Rows are points. Each copy is the shape, with its points in the same order, stretched, turned, moved and blurred by noise. Say if it was mirrored as well.
In the rows, 128 means zero.

Shape, 5 rows:
[[156 135]
 [211 123]
 [171 140]
 [121 131]
 [ 60  84]]
Copy 1 (5 x 2):
[[100 175]
 [ 50 219]
 [ 87 192]
 [122 133]
 [152  20]]
Copy 1 is: mirrored
Copy 2, 5 rows:
[[117  93]
 [123  39]
 [117  88]
 [141 117]
 [188 158]]
Copy 2 is: mirrored
Copy 3 (5 x 2):
[[149 116]
 [145  68]
 [150 106]
 [142 124]
 [ 90 165]]
Copy 3 is: only turned

Shape (8 x 4):
[[148 177  91 114]
 [ 68 124  44 120]
 [ 57  90 104 135]
 [120 135  69  61]
 [112 158 158 146]
 [168 112 172 182]
 [153  62 140 177]
 [ 98  87  76 121]]
Copy 1 (8 x 4):
[[189  67 129  94]
 [208 189  61 157]
 [122 225  96 179]
 [182 118  90  74]
 [112 125 178 137]
 [ 67 101 160 162]
 [ 65 150 103 184]
 [149 184  68 155]]
Copy 1 is: only turned
Copy 2 (8 x 4):
[[ 75  92 128 166]
 [ 41 142 212  82]
 [ 88 181 182  49]
 [ 92 120 189 171]
 [ 93 129 108 116]
 [194  81  69  61]
 [223  93 117  23]
 [123 133 187  73]]
Copy 2 is: mirrored
Copy 3, 8 rows:
[[169 110  83 112]
 [174  93 176 137]
 [128 128 218 155]
 [196 161 119 158]
 [124 124 152 101]
 [ 60 111 109 140]
 [ 62 111 133 191]
 [139 123 163 177]]
Copy 3 is: only turned
Copy 4 (8 x 4):
[[138 140 158  96]
 [106  91 191 131]
 [125  81 163 171]
 [ 56 116 171  99]
 [166 153 141 136]
 [203  98  94 137]
 [178  36 102 147]
 [109  63 159 149]]
Copy 4 is: mirrored

Shape:
[[204 165 124 144 156 113 159 113]
 [ 82 132 150  83 179 128 133 143]
 [191 142  99 145  80 193 142 128]
 [173 153 122 123 147 179 158 135]
 [ 90 124 151 128  76  91 158 142]
 [152 189 154 156 118 201 105 115]
 [191 136 153 123 110 139 111 127]
 [174 110 187 109  88 131 113 117]
 [141  68 126 109 112 108 218 114]
 [130 196 119 123 150 170 101  78]
 [162 118  49 164 100 106 104 157]
 [144 167 115 207 133 183  97 101]
 [148 123 182  61 134 128  90 175]]
Copy 1, 13 rows:
[[ 91 124 155 169 152  95 128 197]
 [ 96 174 120  75 123 106  78 113]
 [121 148 165 224 143 155 123 119]
 [ 76 151 167 178 138 123 109 144]
 [194 144 157 104 122 125  84 121]
 [ 97 116 135 171  81 152 131 122]
 [137 128  99 175 127 124  97 133]
 [165 117  82 162 126 132  61 105]
 [141 133 176 133 195 133  52 139]
 [ 81 140 121 110 109 166 153 169]
 [155 156 159 180 175  94 177 112]
 [ 86  94 154 155 117 143 172 126]
 [147 185  69 149 101  92  47  83]]
Copy 1 is: mirrored
Copy 2 (13 x 8):
[[158  95 198 125 150 112 130 141]
 [121 168  87 174  68 131  81 130]
 [172 158 196 115 235 189 134 145]
 [172 147 168 155 166 164 122 157]
 [104 150 111  57  91 120 111 170]
 [157 181 166 145 220 143 192 147]
 [171 157 192 104 189 117 120 127]
 [193 175 189  73 162 103 125 126]
 [176  87 136  74  65 159  90 160]
 [125 167 161 162 171 172 164 104]
 [ 84  96 131 129 231 156  70  93]
 [121 110 124 159 249 155 205 113]
 [162 221 157 142 133  90  53 128]]
Copy 2 is: only turned
